Each point is reached from the start by the listed moves, each made 0, 1 or 2 times, or once backwards (-1), plus a little noise. Is the number of moves made odd or even? Then give how often each move was made.

Moves:
(1): [ 0.50 -0.79  1.14]
(2): [-0.35 -1.14  0.34]
(3): [ 0.52 -0.71 -1.31]
Start: [-0.18  0.06 -0.34]
Points:
[-1.37 -1.43 -0.86] -> odd (-1, 2, 0)
[-0.38 -3.09  3.91] -> odd (2, 2, -1)
[-0.58 -1.06  2.55] -> odd (1, 1, -1)

Moves:
(1): [-0.05 -0.15  0.84 -0.49 -0.87 -0.51]
(2): [ 0.28  0.11  1.17 -0.92 -0.02 -0.37]
(3): [-0.05  0.42  0.98  0.02 -1.56  0.30]
(4): [ 0.64 -0.40 -0.14 -0.29 -0.19 -0.10]
(5): [-0.36  0.57  0.08 -0.72 -0.54 -0.28]
(6): [ 0.17  0.41 -0.58  0.76  0.55 -0.39]
Start: [-0.25  0.25 -0.14 -0.36 -0.16  0.68]
Points:
[-0.27  0.81  1.25  0.26 -0.17  1.51] -> odd (-1, 1, 1, -1, -1, 0)
[-0.61  0.86 -0.03 -1.08 -0.65  0.27] -> odd (0, 0, 0, 0, 1, 0)
[-0.55  1.34  4.81 -2.56 -3.71  0.97] -> even (0, 2, 2, -1, 0, -1)
[ 0.23  1.72  2.05 -1.89 -0.50 -1.61] -> even (1, 2, 0, 0, 1, 2)
[-0.94  3.35  4.94 -2.83 -4.84 -1.70] -> odd (2, 2, 2, -1, 2, 2)

Moves:
(1): [-1.53 -0.35  1.12 -0.59 -0.54  0.08  0.25 -0.15 -0.20 -0.02 -0.13  0.27]
(2): [-1.13 -0.74 -0.20 -0.70  0.28  0.56  0.00  0.22 -0.51  0.35  0.73 -0.23]
(3): [ 1.32  0.31 -0.59 -1.78  0.95  0.15 -0.66 -0.69  0.11  0.38 -0.13 -0.37]
(4): [-1.30 -0.67  0.17  1.82 -1.80 -0.66  0.25  0.57  0.01 -0.31  1.51  2.74]
(5): [ 1.23  0.95 -0.13  1.39  0.54 -0.91  0.12 -0.16  0.26  0.97  0.21 -0.02]
(6): [-0.42  0.02 -0.32 -0.85  0.28  1.10 -0.14  0.03  0.51  0.34 -0.29  0.50]
(7): [ 0.33 -0.61 -0.73 -0.40 -0.08 -0.72 -0.60  0.23  0.82  0.66 -0.18  0.16]
(8): [ 0.37  0.76 -0.35 -1.32  0.87  0.05 -0.03  0.58 -0.49 -0.03 -0.74 -0.56]
(9): [ 0.93  0.03 -0.10 -1.10  1.27 -0.05  0.91 -0.21  0.31 -0.09 -0.43 -0.77]
Start: [ 0.00 -0.51 -0.52 -0.44  1.19 -0.93  0.44 -0.22 -1.30 -0.23  0.03 -0.45]
Points:
[-5.92 -3.20  0.94 -3.13 -0.39  1.59 -0.79 -1.15 -1.93  1.35  2.04  1.06] -> even (2, 2, 1, 0, 0, 1, 0, -1, -1)
[ 2.19 -0.71 -2.54 -1.74  4.73  0.68  1.77 -0.91  0.95  1.66  0.36 -0.89] -> even (-1, 1, 0, 0, 1, 2, 0, -1, 2)
[-2.38 -3.81 -2.59 -0.58  1.91  0.70  2.08  0.86  0.96  1.08  2.23  2.03] -> odd (-1, 2, -1, 1, 0, 2, 1, -1, 2)
[-5.81 -3.18  0.23 -1.47 -1.27 -3.04  1.73  3.08 -1.21  0.10  1.37  4.03] -> odd (2, 1, -1, 2, 0, 0, 2, 2, 1)
[-0.83 -1.49 -0.12 -0.03  0.68 -2.54  2.08 -1.04  1.92  2.44  2.24  5.44] -> odd (2, 0, 1, 2, 2, 2, 1, -1, 2)

Moves:
(1): [-1.55 -1.79  0.05  0.11  0.15  0.12  0.41  0.66  0.11  0.34 -0.16 -1.14
  0.06  0.75 -0.17]
(2): [-0.40  0.76  0.50  0.33  0.10  0.09 -0.32  0.32  0.25  0.09 -0.09 -0.23
  0.14  0.22 -0.16]
(3): [ 0.71  0.29  0.65 -1.57 -1.65 -0.85  0.02  0.32  0.62  0.66 -0.01 -0.13
  0.35  0.60  0.02]
(4): [ 1.13  0.22 -0.82  0.21  0.46  0.12  0.53 -0.35 -0.35 -1.43  0.35  0.10
 -0.48  0.50  0.28]
(5): [ 0.96 -0.20 -0.10  0.75  0.67  0.31  0.18 -0.54  0.48 -0.95 -0.08  0.10
 -0.68  0.23  0.69]
(6): [-0.15 -0.49  0.28 -0.22 -0.17 -0.70 -0.38  0.04 -0.64  0.75  0.61 -0.20
  0.43  0.00 -0.46]
(7): [-1.56  0.28  1.28 -0.60  0.09 -0.71  0.22  0.75  0.28  0.82 -1.56  0.44
  0.54  0.55  0.43]
(8): [-0.19 -0.57 -0.12 -0.07 -0.40 -0.31 -0.59  0.77 -0.65  0.17 -0.98 -0.37
  0.09  0.23 -0.63]
(9): [-1.40 -0.04  0.16 -0.09  0.27 -0.18 -0.23 -0.03 -0.32  0.45 -0.20 -0.67
  0.91 -0.03  0.43]
(10): [ 0.57  0.28  0.19 -0.41  0.58  0.95 -0.19 -0.29 -0.85  0.84  0.71  0.19
 -0.43  0.08  0.39]
(11): [-0.21  0.01 -0.27  0.11 -0.62 -0.75 -0.40  0.25 -0.77  1.05  0.18 -0.66
 -0.22 -0.70 -0.50]
(12): [ 1.07  0.61 -0.63 -0.78  0.30 -1.04 -0.02  0.76  1.24 -0.25 -0.47  0.40
  0.02 -0.08 -0.37]
Start: [ 1.15 -0.45  0.13 -0.48  0.61  1.07 -0.37  0.46 -0.61  0.25  0.23 -0.16
 -0.11  1.35  0.67]
Points:
[ 7.71  2.06 -1.81  2.02  3.70  0.49 -1.71 -0.14 -2.66 -2.38  1.56  0.94
 -3.14  1.42 -0.01] -> odd (-1, 2, -1, 2, 2, 2, 0, 1, -1, 1, 1, 1)
[-1.23  1.50  1.34  0.11  2.31  4.76 -1.72 -1.10 -3.97  3.14  1.23  0.46
  0.24 -0.47  2.03] -> odd (-1, 0, -1, -1, -1, -1, 0, 0, 1, 2, 0, -1)
[-2.47 -1.51  3.03 -0.84  0.59 -0.85  0.29  0.91 -1.30  0.26 -1.85  0.47
  2.08  3.63  1.24] -> even (0, 0, 0, 1, 0, 2, 2, 0, 0, -1, -1, -1)
[ 4.25  3.80  2.35 -3.41  1.62 -2.37 -2.71  1.54 -0.01  3.84  0.29  0.55
  0.36  1.85  1.49] -> odd (-1, 2, 1, 0, 2, 2, 1, 0, 1, 2, 1, 2)
[ 0.96 -1.27  0.83  1.38  4.74  4.62 -1.37 -0.63 -1.85  0.34 -0.34 -0.09
 -0.99  1.77  2.92] -> odd (0, 0, -1, -1, 2, 0, 0, 1, 1, 2, -1, 0)
[ 4.01  0.08 -3.19  2.70  3.36  1.66  1.20  0.15  1.46 -5.37  2.11 -0.49
 -2.19  2.00 -0.36] -> odd (1, 2, -1, 2, 0, 0, -1, -1, -1, -1, 0, 1)
[ 4.80  1.40  2.25 -3.94 -0.07 -0.52  0.60  0.38  3.00  0.90 -0.18  1.28
 -0.79  3.26  3.16] -> even (0, 0, 2, 0, 2, 0, 1, -1, 0, 1, 0, 1)

Moves:
(1): [-0.14  0.15  0.09  0.12 -1.14  0.48 -0.26  0.00  1.02  0.25 -0.49  0.71
  0.11 -0.04 -0.49 -1.24  0.66 -0.41]
(2): [ 0.60  0.17 -0.65 -1.22 -0.35 -0.19  0.08 -0.30 -0.03 -0.13  0.03  0.10
 -0.51 -0.03  0.60  0.16 -0.14  0.11]
(3): [ 0.05 -0.57 -0.39 -0.05 -0.04 -0.27 -0.74 -0.05  0.92  0.37  0.03 -0.29
  0.06  1.21  0.45 -0.34 -0.25 -1.01]
(4): [ 0.18 -0.37  0.05  0.86  0.28 -0.38 -0.19 -0.40  0.10 -0.35  0.67  0.82
  0.11 -0.24 -0.09 -0.21  0.30  1.21]
(5): [-0.07 -0.34 -0.54 -0.27 -0.11 -0.13 -0.38 -0.26  0.47  0.26 -0.11  0.22
 -0.31  0.03  0.41  0.52 -0.44  0.05]
(6): [-0.12  0.12 -0.57  0.05 -0.17 -0.21 -0.35 -0.09  0.71 -0.56 -0.48 -0.32
  0.21  0.14 -0.51 -0.13  0.61 -0.14]
(7): [-0.57  0.26 -0.49 -0.67 -1.01 -0.21  0.22  0.09  0.58 -0.41  0.52  0.72
  0.18 -0.62 -0.19 -1.31  0.35  0.55]
(8): [ 0.02 -0.52 -0.32  0.08 -0.19 -0.57 -1.49  0.74 -0.33  0.52 -0.27  0.23
 -0.03 -0.06 -0.15 -0.80 -0.28 -0.20]
(9): [ 0.93 -0.04  0.20  0.12  0.67  1.55  0.03 -0.31  0.43 -0.77 -0.87 -0.08
 -0.17 -0.30 -0.76 -0.87 -1.37 -0.32]
(10): [ 0.04 -0.28  0.14  0.48 -0.24  0.20 -0.43  1.14 -0.40  0.22 -0.36  0.49
  0.29 -0.41  0.48 -0.09 -0.23  0.53]
(11): [-0.34  0.22  0.57 -0.27  0.34  0.89  0.36  2.09 -0.87  0.81 -0.08  0.84
 -0.99  1.32  0.20 -0.46  0.51  0.47]
(12): [-0.40 -0.69 -0.23  0.13 -0.50  0.07  0.51 -0.58  0.11 -0.34  0.42 -0.21
  0.35  0.37 -0.21 -0.64 -0.47 -0.18]
(13): [-0.42 -0.54  0.06  0.43  0.14 -0.15  0.21  0.20  0.00  0.40 -0.11  0.12
  0.27 -0.44  0.26 -0.28  0.48 -0.30]
(14): [ 0.19 -0.01 -0.26  0.46 -0.02  0.35  0.44  0.06 -0.57 -1.01  0.15  0.74
  0.38 -0.62 -0.11  0.25 -0.36  0.30]
(15): [-0.15  0.90 -0.29 -0.73  0.63  0.21  0.25 -0.24 -0.29  0.27  0.20 -0.01
  0.30  0.35 -0.02  0.28  0.32  0.76]
(16): [-0.74 -0.78  1.07 -0.32 -0.51  0.31  0.46 -0.63 -0.48 -0.90  0.46  0.15
  0.49 -0.35  0.99  0.15 -0.27  0.26]
(17): [ 0.43  0.05 -0.32 -0.14  0.17 -0.65  0.02  0.20  0.09 -0.04 -0.21  0.66
 -0.53  0.99 -0.21  0.02 -1.03  0.35]
(18): [ 0.31 -1.28  0.89 -0.99  0.63  0.68  1.34  0.30  0.11 -0.06  0.44 -0.46
 -0.07  1.44 -0.50  0.25  0.21 -1.04]
Start: [-0.23  0.38 -0.70  0.17 -0.19  0.30 -0.45  0.48 -0.39  0.78 -0.66  0.52
 -0.08  0.65  0.11  0.34 -0.11  0.46]
Points:
[-2.22 -1.41 -5.79 -4.56 -1.51 -2.25 -2.10 -1.55  3.99  3.21 -0.67 -0.51
 -0.25  5.37  1.23 -2.65 -1.01 -2.28] -> even (0, 1, 2, -1, 2, 1, 1, 1, 0, -1, 0, 2, 2, -1, 2, 0, 1, 0)
[-3.17 -1.28  0.34  2.23 -3.43 -1.08 -2.76  4.98 -1.32  0.81 -1.22  5.42
 -0.97  3.83  1.92 -2.31 -0.27  1.64] -> odd (1, -1, 1, 0, 0, 1, 0, 1, -1, 0, 2, 0, 0, 1, -1, 2, 2, -1)
[-1.05  1.99 -2.80  0.40 -2.34  1.01 -2.23 -1.09  3.96 -1.19  0.31  2.79
  2.49  1.77 -2.02 -4.32  4.15  2.01] -> odd (2, 0, 2, 2, -1, 2, 1, 0, 0, 0, 0, 0, -1, 1, 2, 0, -1, 0)
[ 1.37 -4.09  1.05 -0.60 -0.79  3.36 -2.48  0.62 -0.79 -4.32 -1.33 -0.36
  2.50 -1.40  0.88 -2.05 -5.19 -3.44] -> odd (-1, 0, 2, -1, -1, 0, 1, 2, 2, 1, -1, -1, -1, 2, -1, 2, -1, 1)
[ 1.17 -2.61 -3.27 -3.09 -1.58  2.85 -1.60  1.42  1.87  1.12 -1.55  3.40
 -0.86  4.84 -0.31 -4.66 -1.27 -2.93] -> even (2, 2, 2, 0, 1, 0, 0, 2, 1, -1, 1, 1, 1, 2, 1, 0, 0, 1)
[-0.03  1.41 -0.93 -3.27 -4.66  4.18  3.55  0.85  0.62 -3.05 -0.56  6.00
 -1.14  1.68 -0.60 -4.48 -3.71  1.75] -> odd (2, 1, 0, -1, 0, -1, 2, -1, 1, 0, 1, 1, -1, 2, 0, 1, 2, 0)
[ 1.17 -2.30  0.73 -5.01 -1.33  6.27  2.64  1.13  2.11 -2.75 -1.12  2.52
 -3.16  2.92 -1.92 -2.98  0.37 -0.02] -> odd (1, 2, -1, 1, 2, 2, 1, 0, 2, -1, 2, 0, -1, 0, -1, 1, -1, 2)

Moves:
(1): [ 0.97  0.28 -1.08  0.56 -0.38 -0.24 -0.63  0.16 -1.31  0.07  1.02  1.02
  0.49 -0.12 -0.15 -0.65  1.10  0.21  0.65 -0.24 -1.33  0.10 -0.48 -0.46
  0.20]
(2): [-0.44  0.05  0.17 -0.25  0.81  0.41  0.52 -0.24  0.53 -0.30 -0.48  0.05
 -0.24  0.50  1.09  0.20  0.19  0.38 -0.17 -0.37 -0.14 -0.09 -0.23 -0.47
 -0.18]
(3): [ 0.22 -0.50  0.06  0.49  0.01 -0.94  0.17 -0.14 -0.09 -1.14 -0.24  0.42
 -0.32  0.24 -0.90 -0.26  0.00 -0.37 -0.32  0.02 -0.10 -0.38  0.14 -0.24
  0.56]
(4): [-0.47  0.11 -0.37 -0.09 -0.29 -0.06 -0.03 -0.42 -0.26  0.17  0.20  0.57
 -0.08  0.29 -0.70  0.37  0.18  0.25 -0.02  0.31  1.04  0.54 -0.39  0.38
  0.63]
(5): [-0.79  0.79  0.37 -0.15 -0.21  0.06  0.07  0.20  0.20 -0.02  0.46  0.36
  0.44 -0.17 -0.47 -0.30 -0.81  0.77  0.01 -0.29  0.05  0.00  0.41 -0.13
 -0.78]
(6): [ 0.64  0.64 -0.46 -0.57 -0.35  0.80  0.30  0.20 -0.53 -0.09  0.50 -1.58
 -0.23  0.67  0.26  0.29 -0.56 -0.42  0.33  0.38 -0.47  0.50  0.09 -0.04
 -0.31]
(7): [-0.16 -0.36 -0.31 -0.52 -0.33 -0.37  0.37 -0.01 -0.46 -0.11  0.52  0.09
  1.16  0.32  0.15  0.54  0.53 -0.77 -0.30  0.27  0.25  0.55  1.25  1.44
 -1.06]
(8): [-0.19 -0.22  0.09 -0.61  0.38 -0.53  0.83  0.11 -1.20  0.62 -1.14  0.45
 -0.71  0.65 -0.23 -0.86  0.28  0.44 -0.13  0.10  0.07  0.71  0.08 -0.12
 -0.40]
(9): [-0.31 -0.29  0.55  0.11 -0.11 -0.12  0.14 -0.11  0.08  0.22 -1.63 -0.22
  0.34  0.26  0.29 -0.17 -1.03  0.24 -0.51 -0.14  0.01  0.88 -0.43  0.10
  0.30]
(10): [ 0.25 -0.24  0.45  0.19  0.20  1.63 -1.13 -0.06 -0.07 -0.70  0.02  0.54
 -0.62 -0.39  0.46  0.24  0.66 -0.42  0.25  0.08 -0.06 -0.94 -0.57 -0.02
 -0.42]
(11): [-0.16 -0.61 -0.20  0.11 -0.55 -0.94  0.08  1.19  0.17 -0.07  0.90 -0.17
 -0.21  0.14  0.15  1.13  0.42  1.56  0.14  1.22  0.41 -0.50 -0.14 -0.14
  0.59]
(12): [-0.15  0.12 -0.21 -0.61  0.67 -0.37  0.91  0.19  0.11 -0.17  0.09 -0.01
  0.95 -0.37  0.20  1.00  0.17  0.39 -0.56  0.60  0.45 -0.53 -0.11  0.28
 -0.31]
(13): [-0.39 -0.14 -0.50  0.10  0.15  0.16 -0.83  0.57  0.12 -0.13 -0.24 -0.69
 -0.34  0.10 -0.56  0.68  0.38 -0.60  0.38 -0.52  0.45 -0.43 -0.60 -0.17
  0.03]
(14): [-0.12 -1.35 -0.71 -0.33  0.18  0.66  0.44 -0.70 -0.76 -0.39 -0.11  0.71
 -0.01 -0.02  0.45  0.32  0.56  0.96 -1.48 -0.46 -0.19 -0.92 -0.51  1.64
  0.26]
(15): [-0.34 -0.15 -0.48 -0.51 -0.04 -0.19  0.22  0.62  0.54  0.19  0.62  0.50
 -0.21  0.14 -0.21  0.26  0.31 -0.09  0.02  0.14 -0.07  0.57 -0.23  0.67
 -0.05]
(16): [ 0.85 -0.99  0.08  0.29  0.21  0.59 -0.15 -0.09 -0.10  0.21  0.71 -0.19
  0.12  0.50  0.24 -0.90  0.00  0.04 -0.04  0.66  0.17 -0.37 -0.41  0.06
 -0.90]
(17): [ 0.14  0.42  0.42  0.23 -0.17 -0.12  0.32 -0.15 -0.67  0.43 -0.97 -0.49
 -0.16  0.37 -0.11 -0.01  0.88  0.45 -0.51 -0.24  0.10  0.46 -0.49 -0.04
 -0.44]
(18): [ 0.67 -0.37 -0.44  0.10  0.11 -0.15 -0.49 -0.68 -0.16 -0.02 -0.05 -0.28
 -0.81  0.21 -0.73  0.05  0.24  0.16 -1.02  0.13 -0.24  0.71  0.58  0.24
 -0.68]
(19): [ 0.36 -0.31  0.54  0.74  0.71  0.86  0.02  0.04  0.54  0.07  0.26  0.31
  0.84  0.13 -0.50  0.37 -0.36 -0.17  0.33 -0.61 -0.70 -0.20  0.98  0.45
  0.09]
(20): [ 0.05 -1.11  0.00  0.49 -0.10 -0.35  0.01  0.29 -0.21  0.55  0.29  0.68
 -0.36 -0.25  0.11  0.57 -0.12 -0.31 -1.02  0.24  0.19 -0.92 -0.85 -0.57
 -0.08]
(21): [ 0.13 -0.55  0.41 -1.76  0.17  0.53  0.30  0.35  0.22  0.62 -0.14  0.60
 -0.54 -0.19  0.16  1.17  1.09  0.62  0.70 -1.21  0.12  0.12  0.00 -0.38
 -0.42]
(22): [ 0.13 -0.11 -0.54  0.12 -0.04  0.71  0.37  0.37  0.49 -0.16 -0.13  0.98
 -0.18 -0.33 -0.22 -0.22  0.25  0.41  0.36 -0.46  0.15  0.51  0.46 -0.19
 -0.11]
(23): [-0.43 -0.39  0.67  0.45  0.41 -0.66  0.77 -0.27 -0.20 -0.82  0.20 -0.35
 -0.34 -0.92  0.25  0.69 -0.77 -0.05  1.10 -0.19  0.39  0.51  0.16  0.89
 -0.36]
(24): [-0.03  0.26  0.40 -0.23 -0.03  0.30 -0.23  0.78 -0.35  0.00  0.81  0.05
 -0.33 -0.49 -0.03 -0.14  0.22  0.66 -0.59 -0.48  0.84  0.44 -0.44 -0.24
  0.42]
Start: [-0.38 -0.31  0.51  0.01  0.76  0.14 -0.60 -0.48  0.47  0.21  1.04 -0.52
  0.39 -0.07 -0.45  0.62 -0.34 -0.13 -0.63  0.97  0.52  0.07  0.69  0.63
 -1.76]
Points:
[-5.18  0.19  5.76 -5.49  2.42  0.91  2.93  2.61  5.48 -1.47 -0.66 -1.91
 -2.21 -3.66  5.97  7.84 -1.97  7.94  1.54 -0.60  3.23  1.82 -1.32  0.40
 -2.08] -> even (-1, 2, -1, -1, 1, 0, -1, -1, 2, 1, 2, 1, -1, 0, 1, -1, 0, 0, -1, -1, 2, 0, 2, 1)
[-1.44 -2.42  2.53 -1.34  3.44  6.30 -0.90  3.08  1.11 -0.54  2.35  1.97
 -4.62  2.23 -2.35  2.43  1.70  2.57  1.56  0.13  5.83 -1.58 -0.38 -3.73
 -5.82] -> odd (-1, 2, 1, 2, 2, 1, 0, 2, -1, 2, 1, 0, 2, -1, -1, 2, 0, 0, 1, 1, 1, 2, 0, 1)
[ 1.21 -1.25 -2.02  2.07 -1.77 -1.96 -4.17  3.93 -3.16  0.53  1.53  4.11
 -1.56  1.03 -6.88  3.82  6.18  1.76  1.65  0.67  1.16 -1.18 -1.33 -4.24
  1.70] -> even (2, -1, 2, 2, 0, 0, 0, 1, 0, 1, 2, 0, 2, -1, -1, -1, 1, 0, 1, 1, 1, 1, -1, 0)
[-3.02 -1.32 -3.44 -3.75  0.68 -1.44  4.76 -0.90 -2.03 -2.03  2.19  0.89
  2.79  2.86  0.58  5.69  3.17  5.16 -5.75  5.85  0.84  1.41  3.04  9.49
 -4.51] -> odd (0, 1, 0, 1, 1, 1, 2, 1, 0, 1, 2, 2, -1, 2, 2, -1, 1, 1, 0, -1, -1, 0, 0, -1)
[ 1.66 -1.38  1.69  0.93  0.65 -4.17 -0.49 -0.65 -2.53  1.23  3.80  2.48
 -1.73 -1.47 -4.83  2.10  0.10 -0.41 -0.83  0.52 -1.56  0.94  3.12 -1.03
 -3.82] -> odd (1, -1, 1, 0, 1, 0, 0, 1, -1, 0, 0, 0, -1, -1, 0, -1, 0, 2, 1, 2, 1, -1, 1, 0)
